Each point is reached from the start by the listed moves, each made once or not at all, plus a little noise. Is the number of moves made odd or even? Then give how often each move was made.
In the rows, 100 means zero.

Moves:
(1): 154, 111, 61
(2): 65, 141, 75
(3): 100, 165, 140
Start: 98, 62, 150
Points:
62, 109, 126 => odd (0, 1, 0)
164, 69, 113 => odd (1, 0, 0)
100, 129, 195 => odd (0, 0, 1)

Moves:
(1): 132, 57, 109, 121, 86, 83
(2): 101, 131, 61, 133, 70, 86
(3): 88, 111, 132, 129, 125, 111
(4): 63, 42, 27, 138, 124, 102
(5): 179, 112, 104, 77, 145, 162
(6): 82, 104, 86, 123, 66, 134
Start: 103, 82, 92, 97, 88, 70
Points:
105, 80, 92, 96, 86, 68 => even (0, 0, 0, 0, 0, 0)
166, 33, 25, 195, 140, 117 => odd (1, 1, 1, 1, 1, 0)
186, 97, 98, 74, 135, 133 => odd (0, 0, 0, 0, 1, 0)
194, 85, 51, 152, 54, 135 => even (1, 1, 0, 0, 1, 1)

Moves:
(1): 104, 91, 114, 113, 95, 104, 94, 90, 99, 111, 97
(2): 97, 113, 119, 101, 99, 118, 86, 114, 122, 116, 104
(3): 67, 88, 108, 109, 103, 108, 101, 87, 120, 99, 98
(4): 59, 99, 82, 133, 85, 109, 100, 111, 98, 98, 84
(5): 105, 86, 97, 98, 112, 123, 95, 103, 84, 107, 102
(6): 125, 90, 113, 88, 80, 126, 116, 105, 84, 93, 101
(7): 111, 95, 79, 116, 110, 88, 150, 87, 103, 106, 104
(8): 97, 73, 111, 101, 82, 85, 121, 146, 93, 97, 84
(9): 124, 90, 72, 102, 91, 116, 88, 121, 129, 102, 111
Start: 77, 81, 93, 81, 117, 102, 114, 81, 61, 89, 93
Points:
103, 5, 61, 132, 73, 153, 177, 144, 51, 103, 76 => odd (1, 0, 0, 1, 1, 1, 1, 1, 1)
7, 31, 124, 137, 93, 149, 112, 132, 77, 117, 61 => even (1, 1, 1, 1, 1, 0, 0, 1, 0)
14, 63, 62, 140, 115, 106, 167, 64, 81, 91, 78 => odd (0, 0, 1, 1, 0, 0, 1, 0, 0)
74, 44, 111, 75, 111, 157, 126, 77, 49, 88, 95 => odd (0, 0, 1, 0, 1, 1, 0, 0, 0)
99, 49, 109, 97, 84, 125, 104, 152, 104, 114, 88 => even (1, 1, 0, 0, 0, 0, 0, 1, 1)

Moves:
(1): 104, 73, 117, 123, 107, 91, 97, 84, 100, 92, 133, 56
(2): 117, 121, 107, 120, 103, 155, 93, 103, 101, 104, 96, 100
(3): 60, 103, 109, 116, 95, 99, 86, 105, 102, 91, 93, 101
(4): 98, 115, 84, 130, 129, 88, 107, 62, 80, 108, 103, 88
(5): 108, 102, 85, 65, 120, 115, 96, 114, 110, 78, 112, 82
(6): 81, 89, 109, 112, 105, 104, 131, 99, 97, 94, 84, 97
(7): 92, 115, 91, 87, 80, 99, 118, 73, 88, 97, 116, 89
(8): 78, 74, 96, 122, 84, 96, 106, 134, 89, 131, 104, 97
(9): 95, 90, 94, 105, 108, 121, 102, 89, 134, 97, 118, 107
(10): 94, 118, 129, 74, 107, 96, 91, 95, 137, 135, 106, 108
(11): 99, 95, 102, 84, 107, 101, 89, 93, 70, 112, 116, 122
(12): 98, 116, 109, 88, 92, 93, 127, 136, 113, 71, 119, 126
Start: 99, 112, 100, 95, 97, 89, 93, 102, 124, 90, 87, 116
Points:
31, 80, 120, 138, 90, 103, 127, 56, 146, 60, 129, 66 => odd (1, 0, 1, 0, 0, 1, 1, 0, 1, 0, 0, 0)
51, 126, 129, 118, 106, 164, 121, 125, 141, 57, 115, 170 => even (0, 1, 1, 0, 0, 1, 0, 0, 1, 0, 1, 1)
45, 144, 131, 56, 88, 84, 77, 66, 121, 124, 117, 134 => even (0, 0, 1, 0, 0, 0, 1, 0, 0, 1, 1, 0)
68, 142, 125, 45, 94, 151, 144, 146, 131, 112, 141, 136 => even (0, 1, 0, 0, 1, 1, 1, 1, 0, 1, 1, 1)
105, 124, 116, 119, 90, 149, 130, 85, 161, 50, 168, 95 => odd (1, 1, 0, 0, 0, 0, 1, 0, 1, 0, 0, 1)
58, 148, 109, 95, 88, 61, 142, 103, 128, 135, 134, 125 => odd (0, 0, 0, 1, 0, 0, 1, 1, 0, 1, 0, 1)
70, 154, 137, 45, 128, 171, 75, 138, 195, 80, 146, 163 => odd (0, 1, 1, 0, 1, 0, 0, 0, 1, 1, 1, 1)
52, 98, 156, 135, 99, 129, 55, 113, 127, 157, 134, 99 => even (1, 1, 1, 0, 0, 0, 0, 1, 0, 1, 1, 0)

Moves:
(1): 105, 94, 105, 109, 110, 96, 100, 109, 93, 98, 104, 92, 93, 108, 101, 100, 77, 105
(2): 122, 122, 67, 75, 110, 96, 98, 106, 94, 102, 69, 110, 87, 108, 96, 106, 100, 100
(3): 120, 85, 88, 102, 83, 84, 97, 109, 121, 117, 99, 115, 115, 88, 108, 82, 97, 97
(4): 101, 86, 122, 100, 89, 93, 88, 102, 83, 97, 96, 105, 110, 98, 94, 106, 120, 90
(5): 112, 113, 85, 94, 102, 92, 85, 109, 117, 89, 99, 115, 96, 91, 94, 74, 96, 89
(6): 88, 107, 113, 97, 96, 99, 104, 100, 93, 99, 101, 113, 90, 104, 108, 106, 101, 82
(7): 116, 110, 87, 105, 101, 100, 103, 107, 105, 90, 110, 102, 104, 103, 109, 104, 97, 106
(8): 93, 97, 111, 100, 89, 121, 102, 99, 93, 100, 107, 102, 98, 93, 104, 96, 87, 118
(9): 75, 90, 115, 90, 96, 76, 108, 117, 77, 95, 108, 104, 85, 98, 100, 111, 121, 98
(10): 87, 81, 115, 104, 109, 100, 111, 105, 86, 81, 100, 107, 95, 114, 87, 110, 122, 86
(11): 99, 109, 92, 86, 121, 105, 98, 114, 106, 111, 87, 88, 108, 94, 116, 104, 114, 105
(12): 91, 107, 90, 90, 106, 89, 92, 99, 102, 90, 88, 104, 111, 108, 123, 92, 92, 112
(13): 99, 105, 127, 109, 92, 96, 109, 103, 95, 107, 109, 110, 96, 116, 100, 98, 101, 105
(14): 98, 105, 106, 101, 107, 105, 101, 99, 107, 106, 105, 111, 97, 94, 99, 113, 91, 116
(15): 111, 109, 99, 102, 93, 88, 92, 102, 104, 97, 85, 97, 83, 101, 124, 91, 97, 108
(16): 82, 98, 78, 98, 81, 114, 95, 108, 117, 94, 100, 99, 111, 110, 64, 118, 103, 82
(17): 104, 97, 109, 80, 104, 96, 102, 93, 102, 90, 111, 108, 73, 118, 101, 108, 101, 91
(18): 100, 105, 80, 101, 124, 116, 89, 99, 89, 120, 91, 93, 95, 104, 105, 109, 108, 119
Start: 132, 100, 66, 95, 112, 126, 78, 127, 94, 82, 109, 114, 128, 112, 101, 92, 109, 108
Points:
127, 89, 72, 80, 75, 109, 46, 178, 118, 66, 78, 155, 151, 123, 116, 63, 139, 99 => even (0, 0, 1, 1, 1, 0, 0, 1, 0, 1, 1, 1, 1, 0, 1, 1, 0, 0)
164, 148, 69, 75, 125, 93, 59, 161, 81, 60, 90, 175, 111, 143, 126, 89, 83, 113 => odd (1, 1, 0, 1, 1, 1, 1, 0, 0, 0, 0, 1, 1, 1, 0, 0, 0, 0)
141, 138, 56, 85, 157, 141, 59, 150, 107, 115, 99, 130, 120, 109, 116, 89, 118, 142 => odd (0, 0, 0, 0, 1, 0, 0, 0, 0, 0, 1, 0, 1, 1, 0, 0, 0, 1)
165, 125, 9, 52, 85, 129, 48, 183, 123, 81, 78, 163, 146, 100, 96, 86, 124, 77 => odd (0, 1, 1, 1, 1, 1, 1, 1, 0, 0, 1, 0, 0, 0, 0, 1, 0, 0)
120, 102, 77, 32, 81, 84, 78, 192, 72, 52, 80, 177, 92, 163, 136, 124, 161, 86 => even (0, 1, 1, 1, 0, 1, 1, 1, 1, 1, 1, 1, 1, 0, 1, 1, 1, 0)
141, 101, 62, 63, 129, 57, 84, 190, 72, 78, 59, 140, 101, 146, 157, 88, 129, 123 => odd (1, 1, 1, 0, 0, 0, 0, 0, 1, 1, 1, 1, 1, 0, 1, 0, 0, 0)
125, 66, 52, 85, 101, 119, 77, 177, 80, 64, 125, 132, 80, 148, 104, 123, 117, 116 => even (1, 0, 1, 0, 0, 0, 1, 1, 1, 1, 0, 0, 0, 0, 1, 1, 1, 1)
126, 62, 54, 40, 114, 86, 76, 190, 73, 66, 83, 144, 105, 146, 68, 137, 162, 61 => odd (1, 1, 1, 1, 0, 0, 0, 0, 1, 1, 1, 0, 0, 0, 0, 1, 1, 0)
155, 117, 60, 47, 113, 77, 76, 150, 104, 58, 84, 195, 90, 158, 120, 67, 119, 71 => even (0, 1, 1, 0, 1, 1, 0, 0, 0, 1, 0, 1, 1, 0, 0, 0, 1, 0)
98, 68, 94, 93, 70, 91, 72, 186, 74, 45, 111, 165, 121, 129, 124, 122, 113, 107 => even (1, 0, 1, 1, 0, 1, 1, 1, 1, 1, 0, 1, 0, 1, 1, 1, 0, 0)
